Each row is a point. Two turns around zero, p and q, are shown by what they do to some points. Write where each new point lands after one turn and then the other. Backwards means that the second turn is done in reverse. Each puzzle has new turns, and all numbers are rounded.
In the rows, 128 means zero.

Turn p:
[160 166] => [149 173]
[101 137] => [100 130]
[137 107] => [142 110]
[101 116] => [105 110]
[141 113] => [144 117]
Turn q:
[152 125] => [151 135]
[102 100] => [116  92]
[130 160] => [116 158]
Where do these land?
q, then p: [154 154] => [132 165]
p, then q: [127  92] => [150  99]
p, then q: [116 110] => [130 106]
p, then q: [116 156] => [101 142]

Turn p:
[144 153 154] => [114 111 161]
[ 97 114 122] => [117 151 105]
[125  91 116] => [137 124  90]
[ 94 144 114] => [122 168 131]
[154 103 133] => [138  96 113]
[155 163 129] => [141 118 169]
Turn q:
[103 156 155] => [153 125  89]
[138 107 133] => [120 147 139]
[102 137 106] => [111 102 111]
[170 112 118] => [128 138 173]
Where do these land?
p, then q: [139 136  96] => [152 131 153]
q, then p: [133 135 161] => [150 119 153]
q, then p: [ 88 129 103] => [135 156  91]
q, then p: [153 111 152] => [120 122 165]

Turn p:
[102 141 139 144] => [108 123 153 140]
[126 118 105 119] => [127 150 112 129]
[137 147 120 132] => [123 115 115 141]
[162  91 107 136] => [129 137  93  87]
[131 116 101 119] => [128 150 106 126]
[111 155 195 117] => [154  94 187 146]
Turn q:
[132 125 101 137] => [132 106 139 142]
[150 113 129 117] => [133 118 139 104]
[130 156 164 136] => [146 158  98 124]
[ 98 126  76 104] => [ 84  88 130 152]
[130 121 170 146] => [145 170 133 118]
Where do these land?
q, then p backwards: [160 148 144 100] => [170 102 124 132]
q, then p: [128 146 168 171] => [122  82  94 150]
q, then p: [107 134 127  97] => [114 158 137 144]
p, then q backwards: [106  97 101 128] => [107 120 169 122]
q, then p: [152 128 121 125] => [146 133 120 113]
q, then p: [122 132  91 109] => [115 157 141 103]
q, then p: [120 112 144 165] => [126  85 134 136]

Turn p:
[149 150 138 157 112 139] => [169 148 134 124 118 122]
[107 137 140  77 119 140] => [120  92 127 103 167 127]
[114  69 139 158 136 126] => [119 103 127 171  87 152]
[131 138 103 158 142 134] => [127 165 140 134 119 144]
[144 124 118 162 120  97] => [133 156 105 140  96 120]
[130 144 102  67 117 142] => [113 124 121 117 195 117]
[144 145 135  91 144 134] => [118 121 147 114 154  99]
[105 117 147 154 134 111] => [124 117 123 122  88 144]
Turn q:
[112 133 138 159  88 145] => [129 121 134  79 105 114]
[150 126 125 111 131 109] => [132 114 130 144 152 137]
[ 71 156 149 123  96 112] => [110 109 179 119  79 119]
[140 109  95 161 136 126] => [121 128  89 123 144  97]
[140 116  88 101 134 135] => [107 149 129 140 169 123]
[148  99 162 133 166 133] => [144 130  86 144 120 167]
[135 157 138 108 146 135] => [152 144 148 149 128 137]
Where do these land?
q, then p: [131 167 104 129 121 122] => [124 124 123 117  96  96]
p, then q: [108 161 149 123 133  97] => [ 99 127 164 138 149 145]
q, then p backwards: [113 145 116 166 112 151] => [147 162 149 133 133  99]
p, then q: [149 107 100 117 110 134] => [141 132 102 140 119  95]
p, then q: [155 113 101 128 181 142] => [148 109 134 127  66 122]
q, then p: [174 113 136 111 134 102] => [114 137 167 166 119 136]
p, then q: [109 121 160 118 123 146] => [114 130 106 119 139 160]
q, then p: [ 85  96 158 133 109 130] => [141  96 104 126 161 163]

Turn p:
[120  92 160 131 153 136 100 131] => [144 155 138  87 104 148 125 140]
[122 136 135 141 150 137 164 103] => [102 118 145 120 112 111 112  98]
[134 103 142 157  90 174 125 153] => [161  90 133 108 140 154  88 150]
[146 149 124 100 103 180 151 115] => [110 117  98 152 141 130  69 123]
[154 145 118 126 102  97 108 154] => [131 113 108 150 147 148 166 149]
[110 109 121 108 149  90 133 140] => [124 154 147 134 113 104 156 151]
[152 162  99 107 156 102 132 123] => [ 91 137  96 141 133 104 161 119]
[136 114 114 143  87 149 113 116] => [170 105 111 138 132 138 110 122]
[141 113 138 160 115  94 112 135] => [149 106 138 123 115 150 166 133]
[ 85 139 103 120 153 142 137 153] => [121 150 147 114 164  87 120 136]
[107 145 155 116 149 107 133  85] => [106 162 149 140 107 135 134  88]
Turn q:
[108 118 160 133 120 139 140 110] => [141 117 142 152 147 155 129 122]
[119 151 109 117 106 134 130 150] => [110 119 125 111  99 136 113 111]
[125 115 128 130 131 126 128 169] => [122 157 106 128 125 133 108 117]
[157 135 130 146 121  87 145  93] => [120 133 144 115 134 136 182 159]
[ 98 108 114  75 127 127  84 146] => [115 144 162 136 118  94  69 115]
[ 94 131 147  88 165 132 121 127] => [137 129 144 183 112 106 110 117]
[189 129 100 145 101 140 159 123] => [ 91 106  94  84 150 132 161 137]
[172 148 142 160 124 120 120 106] => [146 125 126  99 143 123 180 125]
[ 89 118 121 158 157 147 126 129] => [170 122 108 145 122 138 100 148]
Where do these land?
p, then q: [145 137 112 151  98 169 131  81] => [141 113 149  96 166  93 123 166]
p, then q: [118 103 102 103 129 115 133 187] => [114 184  94 133  99 134 129 111]
q, then p: [150 119 125 146 130 151 137  81] => [114 126 133 102  97 101 130 162]
q, then p backwards: [105  88 116 123 133  94 152 164] => [129 131 157  63 130 141 124 134]
p, then q: [114 151 106 138 130 140 161 107] => [151 142 160 135 135 126 137 160]
q, then p: [122 135 140 104 117  99  90 126] => [108 138 143 145 122 171 132 112]
q, then p: [143 146 158 142 124 108 121 150] => [101 118 119 152 130 124 110 100]
q, then p backwards: [131 129 134 116 117 172 161  90] => [154 159 121 159  93 124 153 145]
q, then p backwards: [139 138 131 114 157 104 105 150] => [109 114 108 105 153 115 127 105]
q, then p: [112 134 155 143 144 127  89 143] => [111 113  93 137 118 154 141 106]
